Each row is a point. A path goes straight from each point to the next, and from the last back to the first. The post is the endless flat space through its rows: a point in 2 columns, a line in 3, a plane in 4, and so on, so that a path can go around it. How many times does the path go around the post? Going back the other way cancels.

Post (2 x 3):
[[ 1.8 -4.2 -6.1]
 [-2.3  3.2  0.2]]
Path (23 x 3):
[[ 6.0  5.0  0.5]
 [ 0.6  1.7 -5.6]
 [-5.7  4.7 -7.4]
 [-4.6 -0.8 -3.3]
 [-2.7 -5.2  2.7]
 [ 4.3 -6.7  1.8]
 [-1.4  3.0  3.6]
 [ 6.4 -1.0 -2.0]
 [ 3.4  0.3 -5.3]
 [ 2.8 -0.5 -1.6]
 [ 2.5 -3.9 -1.9]
 [-3.6 -2.7  0.3]
 [-8.4 -2.5 -4.7]
 [-5.9  4.4 -2.7]
 [-7.5  0.9  2.0]
 [ 1.3 -7.8 -2.6]
 [ 1.7 -1.4  1.5]
 [ 2.8  6.2  0.9]
 [-0.3  5.1 -3.4]
 [-4.9  4.2 -2.7]
 [-7.5 -4.1 -3.1]
 [ 0.5 -5.0 -1.6]
 [ 5.0 -7.5 -4.8]]
Times around: 2

Post (8 x 9):
[[-3.4  2.2 -1.2 -3.3  3.3 -5.4  5.7 -1.9 -4.8]
 [ 9.8 -0.8 -1.4  2.1  4.6 -2.2 -4.8 -0.9 -3.2]
 [ 0.3 -1.3  1.6 -6.0  3.4 -4.2 -4.6 -4.3  2.5]
 [ 3.3 -0.6  2.1  3.0  5.0  2.3 -4.6 -4.8  6.8]
 [ 1.0 -0.1  4.0  0.5 -1.2  2.8 -5.1  1.2 -1.2]
 [-5.6  5.2 -7.7 -0.1 -6.1  3.8  0.1  2.4 -3.0]
 [ 2.8 -3.1  8.0 -7.9  5.8  9.2 -2.1 -4.3  2.1]
 [-0.4  0.3  1.2  0.5 -3.8  9.0 -0.6 -6.0 -0.3]]
Path (14 x 9):
[[  7.1   1.7  -3.5   1.4   6.2   3.9  -5.1  -4.4   2.4]
 [ -1.8  -1.9   4.5   1.1   4.9   1.0  -4.2  -2.4  -5.2]
 [  2.6  -4.5  -0.3  -2.1   5.6  -1.0  -5.3  -3.7   3.3]
 [  2.5  -2.9   0.4   1.9  -4.2   1.5   1.4  -0.5   0.1]
 [  6.4  -2.2   2.4  -0.1  -1.5  -2.1   6.4  -6.0  -1.1]
 [  0.9  -1.7   3.0   1.6   0.9   8.7   1.4  -4.0  -0.1]
 [ -2.7  -0.3  -6.1   4.8   1.2   9.7  -4.1  -0.6   0.4]
 [  5.7   1.8  -2.8   2.1   3.4  -4.6  -4.7  -1.4  -4.8]
 [  2.3   0.7   5.5  -4.4  -0.2   2.8  -7.1  -7.4   4.7]
 [ -1.8   4.1   2.4  -5.3  -5.2  -2.2   2.9  -5.7   0.6]
 [  9.6  -6.1  -1.5  -4.6   5.6  -4.8  -4.5  -4.4   5.5]
 [  0.5  -3.3  -2.9  -1.9   1.0  -1.6  -0.8   3.9  -9.1]
 [  3.2  -3.8  -0.1  -0.4   2.6   7.3  -0.3  -2.1 -12.6]
 [ -1.4   2.1   3.5  -0.5  -0.6   5.4   0.2  -0.8  -4.9]]
Times around: 1
